Rows are points. Each copy is the shape, with its points in the same order, turned, moved and blurred by noise. Say if it was mirrored as well.
In the rows, zero is written as 128.

Shape (8 x 3):
[[111 105 127]
 [159 144 196]
 [173  80 136]
 [134 118 102]
 [177 134  95]
 [162 138 135]
 [101 112 163]
 [135 177 122]]
Copy 1 (8 x 3):
[[132 145 106]
 [146 106 199]
 [204 140 116]
 [147 113  89]
 [166  78  97]
 [152  97 130]
 [118 153 143]
 [113  80 133]]
Copy 1 is: mirrored
Copy 2 (8 x 3):
[[105 107 122]
 [ 98 196 141]
 [ 94 148  67]
 [135 114  99]
 [159 142  80]
 [136 159 107]
 [ 84 124 148]
 [165 145 144]]
Copy 2 is: mirrored
Copy 3 (8 x 3):
[[107 128 139]
 [189 178 155]
 [162  96 188]
 [131  96 130]
 [177  84 118]
 [171 126 134]
 [119 167 142]
 [162 139  84]]
Copy 3 is: only turned
Copy 4 (8 x 3):
[[104  91 111]
 [121 165 161]
 [155  84 153]
 [138  91  94]
 [181 107  97]
 [150 130 123]
 [ 82 112 130]
 [135 154  81]]
Copy 4 is: only turned

Shape (7 x 4):
[[ 71 149  91 123]
 [182  97 162 145]
 [123 116 107 164]
 [112 150 152 125]
 [178 146 160  91]
 [125 161 139 135]
 [ 66  86 116 132]]
Copy 1 (7 x 4):
[[ 73 129  95  99]
 [165 145 167 185]
 [ 92 134 129 166]
 [119 141 159 109]
 [181 182 148 121]
 [114 166 145 109]
 [ 96  73 115 129]]
Copy 1 is: only turned
Copy 2 (7 x 4):
[[ 76 158 151 144]
 [187  92 106 105]
 [145 158 124 125]
 [125 107 167 132]
 [142  52 121 144]
 [133 115 156 149]
 [ 92 160 139  76]]
Copy 2 is: mirrored
Copy 3 (7 x 4):
[[159 105 172 129]
 [ 77 132  62 125]
 [121  76 110 138]
 [141 149 125 143]
 [127 169  69  93]
 [150 137 118 140]
 [ 93  99 182 137]]
Copy 3 is: mirrored

Shape (9 x 6):
[[177 112 112  86 165 110]
 [110 103 133 153  71 129]
 [111  91 140 149 105 172]
 [ 99  93 169 190 133 134]
 [152 143  99 123 147 141]
 [ 92 144 139 138 123 122]
 [161 137  70 124 168  93]
 [190 168 121 118 131 106]
 [162 133 111  94 152 105]]
Copy 1 (9 x 6):
[[149 178 129 131 208 107]
 [134 143  87 170 104 157]
 [143 110  96 145 138 178]
 [129  73 102 185 133 134]
 [144 151  98  97 175 116]
 [111 121 122 132 123 120]
 [112 177  91 115 198  80]
 [175 178 108 112 153  72]
 [144 175 132 119 185  98]]
Copy 1 is: mirrored
Copy 2 (9 x 6):
[[147 104 100  96 172  96]
 [138 147 158 133  61 110]
 [166 130 160 156  88 144]
 [127 109 208 165 107 120]
 [137 157 111 133 158 111]
 [104 149 164 122 112 135]
 [107 138  92 131 172  72]
 [143 170 132  90 167  72]
 [129 129 105  90 160  99]]
Copy 2 is: only turned
Copy 3 (9 x 6):
[[134 175 106  70 130 103]
 [147 100 186 138  89 102]
 [143  98 163 110  62 137]
 [ 90 123 194 127  67 153]
 [135 149  95 120 100 112]
 [133 131 153 154 116 146]
 [ 97 159  86 116 137  85]
 [149 199 113 132 109  85]
 [139 171 110  99 137 105]]
Copy 3 is: mirrored

Shape (11 x 8):
[[ 85 116 186  73 153 135 104 169]
 [160 117 155  97 130 106 171 113]
 [151 135 114 146 141 139  57 109]
 [126 138 117 170 111 155 103 133]
 [133 153 138  86 155 148 121 157]
 [132 163 154 174 125 138  91  84]
 [136 105 142 153 120 152  88 104]
 [145 131 140  71 105  71 173 104]
 [180 127 184  73 127  82 179 146]
 [129 130 168  70 134 165 128 125]
 [125 127 125 167 174 144 117  95]]
Copy 1 (11 x 8):
[[116  67 168  88 141 107  90  82]
 [150 123 124 134 115 104 169  85]
 [101 184 110 115 144 129  86 139]
 [ 99 153 130 129 134 156 121 168]
 [126 122 141  69 136 145 119  93]
 [ 87 191 149 150 107 142  99 132]
 [ 92 146 110 151 133 121  98 140]
 [176 127 139 118  86  79 170 102]
 [200 105 142 130 121 114 166  57]
 [105  96 120 100 108 132 117  69]
 [ 71 177 139 130 155 123 140 125]]
Copy 1 is: only turned
Copy 2 (11 x 8):
[[115 159 165  51  77 114 107 161]
 [160 111 154  84 138 119 155  89]
 [170 133 112 137 109 141  60 109]
 [138 115 127 154 122 171 108 141]
 [142 149 118  65 129 147 115 138]
 [149 117 175 150 154 159  62 108]
 [141  93 145 137 103 138  73 121]
 [192 121 157  91 150  89 173 107]
 [174 128 173  50 125 124 188  78]
 [144 110 145  45 126 128 109 147]
 [104 123 133 136 146 128  78  93]]
Copy 2 is: mirrored
Copy 3 (11 x 8):
[[ 51  83 181 111 101 115 117 133]
 [135 123 145  96 133  75 129  77]
 [116 174 133  80 123 123 111 191]
 [122 155 123 119 127 164 126 153]
 [ 86 113 161  84 148 117 154 139]
 [108 188 104 141 132 111 111 159]
 [118 172 138 107 109 140  96 137]
 [144 109 124  95 106  52 157  77]
 [148  90 182 108 138  48 144  75]
 [ 68 138 175  91 122 106 142 101]
 [102 156  97  95 156 131  85 140]]
Copy 3 is: only turned

Shape (14 x 9):
[[113 125 162 132 138 173 139 128 151]
 [143 126  71 147 122  89 165 112 145]
 [136  93  89 125 103 117 136 103 117]
 [143 173 177 173 165 188  46 155  94]
 [123 129  82  89 141  74 156  97 107]
 [148 112 134  95 111 133 158  53 175]
 [143 136 191 193 181 170 116 156  84]
 [155 122 129 154 125 155 127 135 104]
 [104 138 133 153 100  88 135  89 127]
 [170 105 173 108 100 115 134 134 156]
 [161 168 176 126 120 161 152 136 130]
 [108 139 139 156 162 140 102 180 123]
 [110 158 154 153 119 179 121 181  84]
 [169 134  80 136 109 103 146 102 164]]
Copy 1 (14 x 9):
[[125 148 115 109 124 122 150  90 113]
 [ 89 136 134 130 128 178 120 180 170]
 [120 102 111 133 108 184 135 156 147]
 [136 153 118 199  89  94  79  37  90]
 [129 128 124 142 112 146 139 226 140]
 [138 134 131  50  96 158 138 163 124]
 [118 176 100 184 158 128  91  60  79]
 [132 144 110 158 121 168 117  99 134]
 [ 99 108 172 133 125 157 128 155 108]
 [174 111 139  98 151 139 112 118 144]
 [163 183 151 127 128 134 130  96 124]
 [100 132 109 184 134  94 125  90 134]
 [137 148 131 199 123 132 155  63 117]
 [112 136 143 104 102 168 106 165 182]]
Copy 1 is: mirrored
Copy 2 (14 x 9):
[[131 104  89 154 135 109 160 148 110]
 [180 148 123 160 139 168 105 113 163]
 [176 110 101 127 112 164  98 118 141]
 [ 81 151  74 105 132 104 187  67  40]
 [170 100 162 140 162 153  82 100 159]
 [187  84  81 160 125  88 106 121 178]
 [109 165  95 110 148 102 157 140  28]
 [152 139  94 111 119 133 146 116  97]
 [140 134 130 174  89 129  93 100 123]
 [118 129  96 107 108  91 124 147 170]
 [144 133 116 124 123  72 180 124 123]
 [ 86 142 114 133 149 156 160 121  84]
 [114 129 128 114 107 136 200 123  64]
 [181 149 103 151 132 147 115 102 185]]
Copy 2 is: mirrored

Shape (16 x 11):
[[138 143 135  94 128 144  92  96 138 116 122]
 [ 77  87 100 118 150  83 150  98 124  93 147]
 [196 161 151 135 138 126 151  89 156  75 167]
 [164 127 178 146  94 164 123 143 203 147 107]
 [156  63 122 137 125 118 162 176 121 138 154]
 [131 168 184 144 104 136 105 136 169 154 106]
 [168 123 135 163  96 138 168 148 167 168 175]
 [119  81  89 108 133 123 177 116 139 147 183]
 [103 102 119  92 123  78 169 140 103 138 165]
 [156 157 121 114 167 106 102 110 156 108 141]
 [167 147 144 162  81 168 131 130 135 142 117]
 [ 98 104  77  97 176 109 179 147 111 136 164]
 [113 145  87  65 124  76 125 105 150  98  91]
 [111 119 110 154  86 139 131 185 156 137 153]
 [162 172 158 113 149 154 160 105 161  77 125]
 [109 135  82 107 176  74 146  83 123 111  98]]
Copy 1 (16 x 11):
[[157 109 144 110 135 101  79  92  92 138 142]
 [ 59 170 109  86 141 140  84 101  88 124 158]
 [146 127 153 147 121 108 111  63 154  86 200]
 [181  83 121 114 104 105 126 142 164  96 110]
 [ 87 112 112 106 138 136 188 148 109 113 165]
 [175 124 159 130 110 100 106 147 145 125  91]
 [154 136 100 131 111 131 176 149 165 127 166]
 [ 99 149  87  75 126 149 145 116 111 151 195]
 [ 85 177 139  87 110 144 150 128  72 142 166]
 [137 141 155 111 155  67 101  84 122 123 163]
 [169  97 122 161 124 133 141 116 138 132 117]
 [ 71 168 132  60 163 146 155  99 101 163 173]
 [117 161 130  71 116  89 105  49  66 123 116]
 [148 151  89 113 161 140 163 154 111 110 117]
 [156 117 175 114 131 131 101  57 158  97 156]
 [ 63 166 135  90 136  93  96  46 101 155 131]]
Copy 1 is: only turned
Copy 2 (16 x 11):
[[129 123 112 114 103 149 108  90 131 104 114]
 [ 71 108  86 136 144 134 130 160 153  43 153]
 [138  78 150 112 132 107 165  66 142 112 175]
 [167 106 143 193 115 119 133  97 159 164  88]
 [130  96 133 150 194 106 142 183 116 114 110]
 [139 146 161 172  95 150 122 105 166 158 111]
 [171 108 139 180 157 130 182 150 124 149 141]
 [124  96  76 146 177 152 172 166 118  84 133]
 [ 76 125 126 134 170 161 166 172 117  76 123]
 [109 134 111 112 139 126 117  81 136 120 159]
 [180 119 153 144  90 116 147 138 136 141 114]
 [ 93 132  75 101 195 146 162 177 145  83 133]
 [ 58 160  82 123 108 116 148  94 126  71 106]
 [169 161 133 182 157 122 143 163 145  96 113]
 [132  97 137  98 123 117 163  68 185 116 129]
 [ 48 135  69  99 114 117 137 135 146  93 152]]
Copy 2 is: mirrored
Copy 3 (16 x 11):
[[146 112 141 102 112 136 142 114 159 115 129]
 [115 137  57 128 174  97 128 118 121  92 118]
 [129 123 120 189  80 110 190 130 184 129 120]
 [ 82  69 190 140 108 139 134 183 172 138 148]
 [135  99 122 173 134  76 114 174  91 110 170]
 [ 71 115 196 117 112 151 136 142 162 139 159]
 [105  83 142 192 124 136 153 173 117 159 178]
 [151  96  77 160 177 122 153 157  95 124 147]
 [126 138  84 131 159 102 157 143  85  93 186]
 [139 132 135 131 128  99 152 102 178 145 136]
 [101  97 165 148  71 153 129 160 119 151 140]
 [167 153  85 139 187  88 146 154  86 133 148]
 [118 130  78  52 130  88 158 122 153 131 138]
 [104 113 116 148 131 138  86 182 122 152 185]
 [130 147 144 146  94 122 182 161 185 129  98]
 [119 145  88  94 154  73 164  93 119 136 100]]
Copy 3 is: only turned
